Every row gives one point. Two turns around zero, p and q, are shown by what they do to some points. Where does a point land after both, in the order given? Backwards means that the second turn is done in reverse. Each puzzle has new turns, and all numbers are rounded.

Turn p:
[ 46 -45  36] -> [-21  44  56]
[-54  23 -18] -> [ -6 -43 -43]
[-20  15 -39] -> [ 24 -36 -17]
[28  7 21] -> [ 3 35  4]
Turn q:
[45 76  0] -> [71 34 40]
[ -6 -37 -11] -> [-27  -1 -28]
[-34  -6 -36] -> [-44  19  13]
[  2 -10  57] -> [ 21 -53  -9]
[ -7 -24 -10] -> [-21   1 -17]
Where do these land?
p, then q: [11 13 46] -> [-2 14 47]
q, then p: [-23   7 -10] -> [-22   0 -14]
q, then p: [ -4  12 -34] -> [ -1   9 -35]
q, then p backwards: [ 77 -17  26] -> [  6  74 -37]
q, then p: [-60 -15 -28] -> [-49 -32 -35]

Turn p:
[-42  14  36  18  19  16] -> [-22  39  20  -3  42   2]
[ 38  25 -28 -46  63   0] -> [ -9  -8 -67 -40 -15  50]
[  2 -50 -27  17 -12   0] -> [  5 -39   1  45   2  -6]
[ -9  33   7 -47 -66   5] -> [ 30 -15  35 -62 -11 -38]
[ 14 -84  28   1 -24  12] -> [ -5 -47  60  45 -10  27]
[-44  27 -49  37   2 -19] -> [ 18  20 -44  20  36 -49]
[ 37  49   8 -19  22  33] -> [-41  13 -22 -51 -27  10]
[  4 -14  25  38  -5 -46] -> [ 24  35  17  45 -17   4]
Turn q:
[39 -3 34  0 58 -3] -> [74 15  5 13 15  2]
[ 44  58 -35 -21 -43  -5] -> [-12 -12 -81 -39 -16  13]
[-36  34 -34 -57 -20  31] -> [-61  11 -46  -1  46 -12]
[ 17 -31  -9   7  19 -35] -> [ 26 -17   5  34 -28  -9]
[-23  12 -12 -29 -27 -37] -> [-29 -23 -21  -5  -7 -44]
[ 47 -40  42  20   6  11] -> [ 53 -29  34  -2   2  38]
[-40   3 -31   6   1  35] -> [-48  32   6  14  11  12]
[-48 -32  45  74   8   3] -> [ -2  24  99 -12 -22  -1]
Where do these land?
q, then p: [-11  59 -10  -3 -45  43] -> [ 11 -24 -27 -56  56   2]
q, then p backwards: [  0  -3  32 -25  30 -53] -> [-24   3 -35  11 -54 -23]
q, then p: [ 43 -59 -48 -14  -4  -8] -> [-38 -32  13  64   1 -34]
q, then p: [-10 -23  73  27   1 -46] -> [ 29  13  53  -1 -51  50]
p, then q: [-15 -15 -11  35  -2  -9] -> [ 13  19  12  -2 -34   0]
q, then p: [-19   0 -49 -59  13   6] -> [  4  16 -49  44  37 -21]
p, then q: [ 12  67 -35  17 -14  28] -> [-34 -17 -37  17 -24 -59]
p, then q: [  0 -25  48  22  20  39] -> [-15  36  49 -22  28 -14]

Turn p:
[ 31  -8  15   1 -24  -8  12  35] -> [ 38  23   1  -8  16  22 -16 -14]
[-40 -46 -28  17 -54  19 -49 -14] -> [ 36 -10  26  24 -52 -71 -16   1]
[-56  43  -5 -17  41 -62 -36  46] -> [-34  35 -67 -62 -28 -26  39 -21]
[ 53  38 -34  29  -8 -22  20   3] -> [ 26  17 -43  25  22  35   6  44]
[ 14  24  42 -22 -18  12  19 -41] -> [ -5 -56  -4   8  40  14 -15 -19]
[-18  -2  19  21 -32  34  26  21] -> [  7  15  10  41   3   0 -21 -44]
[ 44  -1  43 -22  57  48  10 -16] -> [-43 -32  38 -17   8  71 -21   3]
[-45 -22 -39 -25 -23   7  -6 -16] -> [ 12 -15  22  15 -22 -48  41  -8]
[ 18 -26 -14  18  61 -29   3 -19] -> [-36  22  17 -25  13   2   4  59]
Turn q:
[  9  14 -34  18  25  -1  43 -29] -> [ 24 -17  38 -43 -16  15  18  -9]
[ 15 -30  19 -22 -29  -8  12  -1] -> [-31 -33   1  12   9 -16 -17  15]
[ 16   8 -20  19 -53 -32  45 -21] -> [  2 -26  54  -4 -35 -29   4  42]
[-97  17  59 -12  23   2 -42   7] -> [  9  38 -58  50  58  17  68   8]
[ 20  -5   5 -34 -52 -18 -34  69] -> [-18  -1 -53  46 -36 -29 -50  24]
[16 15 -7  6 22 85  7 -8] -> [ 39  -2  28  10  23  31 -29 -60]
[ 24 -16   6  31  16 -32  12  20] -> [  0   8  -6 -44   3  -9 -21  32]
[  5 -29 -27  19   2  48 -41 -41] -> [-18  29  32  -1  17 -21  -4 -69]
[ -2  61  18 -19  25 -22 -48 -23] -> [-23  48 -10  19 -23  61  28   5]
[ -7 -35 -18  -5  22 -22  45  28] -> [ 16 -43 -27 -45   2 -20   3  11]
Where do these land?
p, then q: [ 63  28   2 -14   0 -29 -25  11] -> [  4 -24 -20   5 -26   4 -45 -53]
p, then q: [-71  -5 -29 -21   4 -15   9 -26] -> [  2 -33   4 -30  -1 -16  45  55]
q, then p: [ 43 -17  18  -1 -56  10  -8  62] -> [ 25  26 -34 -33 -56 -34 -30  29]
p, then q: [-25 -38 -31   8  10  17  -5 -45] -> [  3   3 -23  -1  25 -24   1  61]
q, then p: [ 12  48  26  49 -35 -17 -18   4] -> [  7  22 -57  -1 -14  35 -33 -33]
q, then p: [ 53 -17  77  -2 -17  -7 -39  59] -> [ -17   31  -41  -16 -104  -14    4   10]
q, then p backwards: [-24  -8   0 -27   7  25  42 -41] -> [  0   4   3 -58 -10  22  28 -27]
q, then p backwards: [-20 -10 -33  12  49 -16  43 -15] -> [  8  -5  -2 -71   3 -30 -18  10]
p, then q: [-32  20 -30  -4  36  33   0  -8] -> [ 33 -17  17  18  17 -38  25  19]

Turn p:
[-50 -17 -17 -25 -36  19 -19   7   3 -67  24] -> [-19 -22   5 -62  17  37  49  -5   4 -36  29]
[-23  40  33  -2   5  12  16 -21 -19 -66  19] -> [ -6  24 -13 -13  40 -10   8  11 -11 -73  29]
[-40  16 -27 -29  14  14  50 -21   4 -41  27] -> [  3 -18   1   6  57  29  18 -38 -17 -52   5]
[-82  50 -42  28 -68  21 -22  19  35   2 -45] -> [-39  62  -8 -66 -19  48  26 -63 -55  26  10]
[-54  20 -21  13 -43  -8  14  88  42   1 -45] -> [-45  48  11 -28 -19  18  23 -88  19  41  36]
[ 90 -26   1  -2  -9 -17  18 -23 -41  36  -8] -> [ 57 -16 -22  56 -42 -35  12  34  18  14 -35]
[ 46  -9  22 -24  11  -6  -9 -19  25  59  18] -> [ 20 -18  -7  10  19 -33 -23  25  14  47 -49]
[ 31 -31 -19  16  43 -31 -18 -16   0  33 -35] -> [  9 -10  22  35 -45  16 -46  17  13  17 -35]
[ 80 -33  30  21  22 -16  -9 -20  32  24 -23] -> [ 53  16  30  18 -21 -26 -37  42  40  30 -34]
[ 24 -35  40 -18  32  21  -1 -12 -31  39 -25] -> [ 16  -9 -34  42   3  10 -31  51  24  31   7]
[-64  16  12  -6 -13 -39   5  -6 -25 -33  45] -> [-68  -4   9  -2  28  -3  41   5 -18 -49   4]
[-41  -1  -3  37   2  34  19   2 -17 -32  64] -> [ -7 -22  31  -4  35  -5  27   4 -51 -26  57]
[ 81  10 -10  -8  39  -5 -42  22  -8  46 -18] -> [ 26 -28 -24   8 -54 -44 -65   4  21  31 -24]
Turn q:
[  2 -39  23  52  31 -48   9  25   0 -32   7] -> [ -3 -53  14 -20 -57   1  -6 -13 -21 -44  22]
[ 36  40 -31  31  -9 -46   3   3  10  -1  39] -> [ 19  15  33 -10  27  38 -33 -22 -25 -38  34]
[ 45  49   6  16 -23   6  27 -24 -38  -5 -14] -> [  9  26  34  36  16  32  19 -43  36 -16  -1]
[-69  35  48 -17  30  13 -44 -66  34  56  30] -> [-13  26 -58 -47  31 -42 -39  43  86   3  33]
[-11  18  -6   2  25   4 -16  -1  20  14 -56] -> [-58  11   6   9  -4  -2   6  19   9  22  23]
[ 30 -34  36  17 -70 -37   1  19  19 -32 -39] -> [ 32 -14 -16  62 -50  -3  21 -34 -37   5  49]
[-16 -30 -35  13   0   1 -25 -51 -51  15  51] -> [ 32  11  31 -15  15 -59 -49   0  14 -27 -43]
[-30 -21   7  30  42  22 -45  30 -47  29  38] -> [ -5  32  10 -71 -43 -34  -4  20   5 -29 -39]
[-33  75 -10  -8  -3 -12  17  49 -17  -8 -32] -> [-9 21 34 -3 19 40 65 48  2 -6 29]
[ 17 -37  -7   8 -40  55 -26 -15  55 -58  28] -> [ 19  -1 -68  57 -20  17 -53  11 -32  -8 -40]
[ -4 -16  21 -64  40  19 -41 -22   1  50  -5] -> [-16  14 -19 -44   0 -31 -21   5  38  75 -12]
[-16 -34 -22 -64  24 -22  56  27  48 -62 -28] -> [  -8 -102   -9   17   15   33   20   35  -42   49   -2]
[ 36 -18 -12   5 -50 -11  67   1  19  15 -33] -> [ -4 -20  -7  47  33  -2  37 -61 -38   4  16]
[ 13  12 -17 -21   3  56  16  25 -51  17  14] -> [  6  34  14 -18  15  13  36  -8   4  10 -68]
Where do these land?
p, then q: [-26   5  13  34  22   7 -48  14  44  22 -32] -> [ 16  61 -20 -28  -1 -15   4  31  30  31  14]
q, then p: [ 21 -31   1 -15  32 -19 -40  81  42  26 -96] -> [-68 -17 -51  39  27   1  81   0 -65  49   6]
q, then p: [-27  -6  33  23  20   7   6  12 -60   5  40] -> [ 26  24 -11 -18  13   5  22 -22  65 -24 -24]
q, then p: [ 25  18 -48  -4  29 -30  19 -49  -4 -49 -18] -> [ -9  13  32 -16  11   9 -33  68   8  31  44]
p, then q backwards: [ 33  50   8   1 -31   5  -5  -7 -33 -13  34] -> [-47 -44   9  25 -30   4   4  17   1  28  16]
q, then p: [-39   9  62   2 -29  -7  41   9  -1 -10  42] -> [ 66 -35  30   4   2  -4  17 -39  30 -25 -10]
p, then q backwards: [ 28 -38  11 -29   3 -29   9 -95 -24  -8 -12] -> [-43  21 -16  -4 -16  60  12   2 -23 -77  30]
q, then p: [  5  23 -17  52 -35   9  48  -1 -37  31  31] -> [ 28  28   4  15  22   2 -25   5  12 -86  -1]
p, then q: [-67   1 -21 -46 -11  13 -33  40  34  31 -31] -> [-27  20 -33 -11  57 -55  -9  38  26  35 -34]
p, then q backwards: [ 19   2 -27  44 -29 -18  -2  12 -11 -16  80] -> [-33 -50 -19  21  -5 -47  27  31 -44  12 -26]
p, then q: [ -6 -36   3 -26 -11  56 -18  44  34 -22 -65] -> [  1  38 -64 -14  56  21 -42  -8  -7  38 -28]
q, then p: [ 33   4 -19 -36  40   5  26 -61  17   3  29] -> [  2 -17  12 -19   3  45 -68  35   7  29 -18]
